Each row is a point. Before rounding, the points of a table are all equally far from one centre. They may lie mostly on one side of it. Write the centre, to within rounding.

Points, 7 rows:
[[-19 -37 -44]
 [-16 -47 -23]
 [-32  43 -42]
 [-24  25 -60]
 [-47  14 -40]
 [-46 -25  -6]
 [ 13 -25 -59]]
Centre: [  3   7 -11]

Points, 10 rows:
[[ -1  52 -14  27  -3 -26]
 [ -5  53 -46  -7  22   5]
 [-47  31 -16 -32   8 -15]
 [ -5  16   5  18  28  56]
 [ -7  28 -35  48  20 -27]
 [ 24 -23 -23 -12 -47   0]
 [ -8  17 -47  19  51  25]
 [-46  51   8  19   0  13]
 [  8 -24 -27 -35   0  44]
 [-12  17 -36  43  11  60]]
Centre: [-15   1 -22  10  -5  10]

Points, 15 rows:
[[-18 -18  27  22  36  24 -12 -41   4]
 [  1 -51  11  -9  38  18   5  -8  -9]
 [ 15 -44  -3  -3  40  -8 -16  -5  13]
 [ 15 -10  11  21  -3  28  13 -32   3]
 [-15  -6  60  33   9  25   1  -7  -1]
 [ 12  20  39  -6  -8   5 -15   2 -23]
 [  7 -13  28   9  18  33  20 -33   7]
 [ -3   7  14  21  -8 -18  -1 -18  -3]
 [ 16 -16  21  18  27 -14   9  25 -20]
 [ 32 -30  15   8 -22  -3 -34 -27   5]
 [ -2   0  32  -2 -14 -16 -14 -26  17]
 [ 16 -16  48  15  -4 -10 -13 -37 -27]
 [ 39 -25   9  -6   0   2   4 -26 -15]
 [ 24 -19  17  -5  32  13  -5 -27 -38]
 [ 20  -5  19  -7   7 -25 -11 -30 -17]]
Centre: [  9 -20  27  10  14  10 -20  -4  -2]

Points (15 x 12):
[[ 15  -1 -18   8  12  45  -8  26  22  -7  -6  -2]
 [  7   9  -8   4 -11  53 -12  33  16  -7 -15 -10]
 [-12  14   1   4 -10  34  11  26  23 -10  -2  -6]
 [ -1  13  -5  -6   3  52   8  35  11   7 -10  17]
 [-14   1 -18  16 -19  55  -4  16   0  36  -8   3]
 [  4 -29  -2  -1 -31  49   3  17  23 -15 -16  -1]
 [ 18 -15 -19   3   1  57  -1  19  22  -7   0   2]
 [-12  -1 -17   7  -9  39  -1  12   1 -37 -14  21]
 [ 14 -11   2  -3 -29  48  13  36  16  -4 -13  -2]
 [ 18 -15 -18 -10  -2  58 -12  33   4  -3 -11   8]
 [ -2 -19 -11  -6 -10  42 -18  33   4 -15  -7 -16]
 [  0   5 -18  -4  -9  49   2  32  -4 -21  -5  27]
 [-18  14 -10   2  -6  60   2  -9 -11  14  -1  17]
 [  5  13 -28  -9 -14  56  -1  25   3  12  -8   1]
 [ -9   1 -12  16  15  29  11   9   3 -10 -30  -7]]
Centre: [  4  -7  -2   6 -14  29  -7   7  -2   5  -9  11]

Points:
[[ -1 -23   8  11 -16  27  -1 -14  -1  48  -9 -11  30 -15 -40  15  22  -1]
 [-14 -12   8  29  17  -7  20 -12 -20  21  -7   8  14 -31 -23  14   1  -7]
 [  0 -19   2  -7  -8  42   3 -22 -25  20 -21 -10  33 -19 -15  23   8  21]
 [-15 -28  14  16 -26  10   0 -25 -24  15 -23 -43  20 -16 -23  20  12  16]
 [ -4  10  -7   5  -8  31  13  -8 -14  30 -15   2  -3 -42 -27  22  11 -15]
 [ -6 -24  36  -6 -20  -3   2   3 -18  16 -10  -6  19  -7 -18  28  -1 -16]
 [-11   2  -2  10 -33   5  28 -30 -31  43  -4   5  30 -15  -3  24   7  -1]
 [ 12 -12  12   1  -8  -7   2 -14  -1  45 -13  31  22 -12 -24   4  -4  21]
 [  3  -9  -9   9 -24  -2  25  -9 -31  18  -7 -16  34  -5  -7  15   2 -14]
 [-20  -1  -2  -2  -7  29  16 -23 -20  25 -19   0  22   3 -43  15  10 -11]
 [ -5   7   4  17  -8   8  13 -16   2  33  -2  12  30 -15 -21  35   8  -3]
 [ -5  -9   5 -15 -29  -8   2  -1 -19  60  -7   2  24  -6 -21  29   3  18]
 [ -4  -5   0  12 -38  -6  20 -43  -1  36 -18  -2  -5  -6 -11  25  -7 -19]
 [  4 -31 -14  14  -9   1  22 -11  -7  26   8  -4  34 -12 -14  27  12  12]
 [-23  10  12  -7  -9  -2  17  -7 -17  16 -14 -16  39  -5 -18  19   3 -20]
 [-32   6   8 -11 -10   1 -15   6 -16  24   6  11 -24 -11 -22  27   3 -18]
 [  5 -11   2  -8 -25   3 -13 -14 -19  44 -15  13  44 -25 -24  15   1  11]
 [ -7   8   5  -6 -22  16   6 -29 -36  54  -6   5  29 -16  12  20  28  27]
 [  6 -25  12   7   1 -14  13 -15 -20  37  -9   5  -6  -3 -16  36  -8  -5]
 [  3   4  12 -23  -6 -15   7 -16 -34  31   6 -22  19 -35 -26   6  -1   0]
 [-14  10 -22  -7 -21  -8  -2 -52 -12  46  -6 -10   3 -25 -32  17  -4   2]
 [  9  -8  -7  20 -12  13 -10 -14 -14  35 -39   6  20 -25 -28  -3  28 -25]]
Centre: [-18 -14   1  -6 -11   1  -3 -21  -8  27 -11  -4   1 -15   0  -2  20   4]

Points, 31 rows:
[[-17   3  -9  12 -33  33   2  -4   3  -3 -28  36  -2  -9  16  -4 -25  57
   45  17  20  -4  -7  -2]
 [-21   9 -17  -5 -18  45  14 -14  -3 -29 -35  26   4   1  -1  -7 -10  34
   32 -10   5   1 -36   3]
 [-23  14 -28  -9 -27  28  -3   2   8 -10 -60  29  18   7  28  -2 -18  21
   34  10  -8 -15  -2   1]
 [-12   1 -17 -12 -24  14  10 -12   0 -32 -34  52  11   3  24  18  -7  19
   28  25  13   1  -8  -5]
 [ -2  23 -29   0 -33  12   0  -9   2 -30 -25  12 -12 -26  19 -13   2  50
   29   3  12   2 -13  -7]
 [-12  -5 -10  14 -14  21  14 -20   7 -30  -9  25   9  25  25   9 -15 -12
   34   8   9  -9  -5 -11]
 [-12  -2 -24  26 -32  30   0  -7 -22 -16 -30  30  18 -20  23  -8 -29  38
   22   9 -10 -19 -15 -21]
 [-14  21  -5  -3 -15  20 -15  27  24   1 -32  13  12   9  -1 -20 -17  30
   24  13   4   2 -29 -29]
 [ -2  14  -9   0 -24  13   0  11  -3 -13 -17  29   9  17  -9  -2 -23  22
   50  -2  34  -2 -19 -25]
 [  9  -8 -35  -2 -40  31   8 -11  -9 -23 -27  28   0 -23   5  10 -21  29
   27  15   9  -4 -28  -6]
 [ -1  17  -3 -16 -25  27   5   0  -5 -20 -27  20  -2  13   5 -25  -7  48
   41  -2  12 -27 -15 -21]
 [-25   4 -14  -6 -16  28  14 -26   0 -30 -23  12   7  16  13  -9   0  21
   16   8  -3 -10  15 -23]
 [-32   7 -26  25 -20  23 -28   5  -4 -22 -18  29  -4  24  28 -12 -14  36
   23  -7   8 -19 -31 -27]
 [  5  11 -23   3 -26  22  16  -4  11   3 -28  24   8  -6   9   2 -30  -5
   56  -4  -5 -13 -13   7]
 [  0   2 -21   1 -20  40  23  -7 -22 -23 -25  14  -5  -2  22   5 -17  30
   39  -2  -7 -30  -2 -20]
 [-19  15 -17  -9 -39  49   5   5   8 -27 -36  26   1   9   8 -34   4  17
   17  22  24  14 -12  -8]
 [-23 -20 -20   5  -9  15   5  20  -6  -9 -22  36  17   5   3 -22 -30  43
   25  20  12  -6 -29 -16]
 [ -5   2 -17 -13 -17  18  10  -7   4 -47 -18  32  17  13  15   1 -29  11
   30  -5  -3  -3 -15 -15]
 [-11  13 -12 -18 -23  36  14   7   4   3 -37  26  17   0   9  20  -3  14
   41   6  -1   5   2 -20]
 [ -2  14  -9  27 -29  15  14 -29   5  -3   3  26  15   4   7 -21 -18  37
   -1   6   6 -14  -6 -33]
 [-17  24 -27  20 -36  17  -1   4   2 -36 -24  43 -21   9  24 -21 -14  52
   34   3  23   7  -9  -5]
 [  2  -9  -1 -11 -28  37   3  -3   0  -6 -35  40  33  15  22 -19 -16   7
   21  22  33   8  -7  -5]
 [  5  14  -3   2  -6  38  12  12  21 -17 -29  23  15   0  -1  -5 -21  30
   43 -13   8  16 -18  -5]
 [  8 -17 -47   8 -21  38  -8  -9   6 -10  -1  33  12  -6   3  -8 -30  25
   26  15   9 -17 -35  10]
 [-34 -13 -41   9 -26  23  10   1   0 -10 -28  22   6  21  -5 -18   4  17
   20  -2  -3 -16   1 -25]
 [  7  -3  -4   4 -20  16  15  26  -1  -5 -38  29 -13  15  14  -8 -17  40
   37   5   9   8 -11 -40]
 [ -6  -7 -24   3 -31  19  -2  17  27 -24 -29  35  16  11  23 -21 -34  27
   32  10   6 -19  -9 -12]
 [-16  20 -27   9 -29  20  -3   9 -14 -40 -27  35  16   8   6   3 -15  36
   30  12 -15 -11  -7 -30]
 [ 19  -3 -39   8 -11  16  15   7  -3  -2 -38  17  -3  -3  18  -5  -6  11
   31 -17  39 -17 -15 -14]
 [ -4  18   1 -15 -29  43  15 -10  -3  -8 -31  37   7 -13   6 -14 -13  35
   48  15  10 -11   0  10]
 [-29  -9  -7   7 -32  24   0   9  -4 -21 -58  46  11   2  12   3 -15  -1
    0  -4   6   1 -17 -13]]
Centre: [  0  12 -13   9 -19  20  -2  11 -11  -1 -12  28  -5  11  17  -8  -7  18
   5   5   1  -2  -9  10]

Points:
[[-29 -20  28  -2  22   8  13 -14  39 -31 -14 -18   2   2  -4 -13  14  -9
   -4 -21  -7 -24  14 -17]
 [ -7 -20  48  -1  15   0   9   0  -9  -4  -2 -12  -6  -9 -18  -1  -8  12
  -20 -24  -1  -9 -24 -27]
 [ -3 -11  44   2  26 -10   7  20  24   9 -19 -24  -2  14 -15 -20   0  -7
  -13 -15 -22   1  11 -12]
 [-25 -33  41 -16  12 -12  14  -5   0 -12   0 -13 -11  18 -10 -24 -17 -14
   14  -4 -14  12  -9  -5]
 [-19  -3  47 -19  23 -16   4  12   5 -21  -1 -31 -10  30 -15 -11   7  -3
    3 -19 -21 -19 -14  -1]
 [ -1  -1  52 -12  16 -10   9  16   9  -6   5 -29  16  11   6 -14   4 -24
    5  -3 -36  -2   2 -19]
 [ -9 -19  50   1  24 -15  21  -1   1 -10 -14 -31  -2 -24   6  -2  22 -13
   12   1 -20 -24   0  -9]
 [  5 -18  57   0   2  -8   0   4  -1   8   2 -23  25  41  -6  -9 -16   1
   -7  -4  -2  -7   0 -17]
 [-45 -14  39   8  26   3   3  -3  -3   0 -21 -25   8  11 -11 -21   6  -2
   -7 -25   0   8 -11 -16]
 [  0  -8  43   6  38  -4   2   4 -22  -4 -24  -1  -1   3  -2  -7   6 -32
   -7 -33  -8 -11  -1 -17]
 [-14  -1  49   5   4 -20  -6  -6 -26  -6 -19  -5  19  18 -21  -7 -11 -12
  -12  -5  -8  -5   9  -7]
 [-34 -23  59  -3  21  -3  32  -9   3   9   5 -19  -6   8  -8  -2   9  -4
   22 -12   8 -31   0   4]
 [ 17 -28  43 -15   9   1  19   5  -3  -5 -20   7  -3  48 -14   8 -11  -1
   10  -8 -11  -8  -1  -8]
 [  0 -25  59  12   9  -6  11   0  18 -21  -8 -20   5  19  12  -9   9  -6
  -16  -7 -27 -10  -4 -11]
 [ -9 -31  54  -3  25  -2  26  -6   2   3 -17 -26  -5  21 -24  13  16 -18
    8   9  -8  -7  -5   8]
 [ -5 -15  52   5  21  11  22  -2  -2  -5 -25 -18   7  -7   2  -6   6  -6
  -15 -22 -14 -16   5 -30]
 [ -4  -2  51  16  39  -2   9  -6   4 -13  -6 -10   6  14   3 -27  11  21
  -11   4 -10  -3  -8   6]
 [-18 -13  39  15  34  18  11  15 -14 -18 -13 -36  18  11   2   0   1 -24
  -31   7   0 -28  -8 -11]
 [-10  -6  50  18  26  -4   2   0   4  -2  -2 -22  19  13  -9 -40  -2   4
    0  -5 -19   2   5  -2]
 [ -4  -9  60  -1  16  -1   8   0 -14  -2   2  -8   5  19 -26  -5   1   9
   28 -11 -14  -3  11  -2]
 [ -9 -20  38   0  31 -40  -9  -7  17  18   0 -10  14   3 -17   6  25 -19
  -11 -17   8 -15   3 -17]
 [-19 -26  39   8  12  33  21   2  -3  -1 -23 -29  -8  25   1  -1  11  13
   -6   4   8  -5 -10 -18]
 [-43 -35  33  -9  30  -1  27 -16  15 -13 -13 -27  10  22   2 -17   8  16
   12   4 -16 -38   3  -7]
 [-10 -29  45 -10  24 -11  36 -12   9 -11 -11 -16  18  27   6 -15  -9  -9
   15   0 -30 -38  -2 -34]
 [-12 -31  55  11  12   0  21  15  13 -13 -10 -20  -1  33  -1  -7  13   4
   32 -22 -16 -19  -5  -9]
 [-30 -27  40   9  14   1   6  -4   6 -10 -18 -20  14  -4   9 -39  -3   2
  -16 -10 -14 -14 -19 -20]
 [-10 -29  46  -3  17  -8  18   6  -3  -9 -17  -7  25  14 -25 -11  23  -8
  -14  15 -19  -7   1 -28]
 [ -1 -11  34 -13  12 -15  24  18   1  -9 -20 -41  13  17 -10  -4  27  -9
  -22   0 -10 -10  -7  -7]]
Centre: [-14 -12   6   6  20  -3   8   3   4   2  -1  -4  12  13   2   8  -2  -5
   7   0  -9 -21  -8  -7]
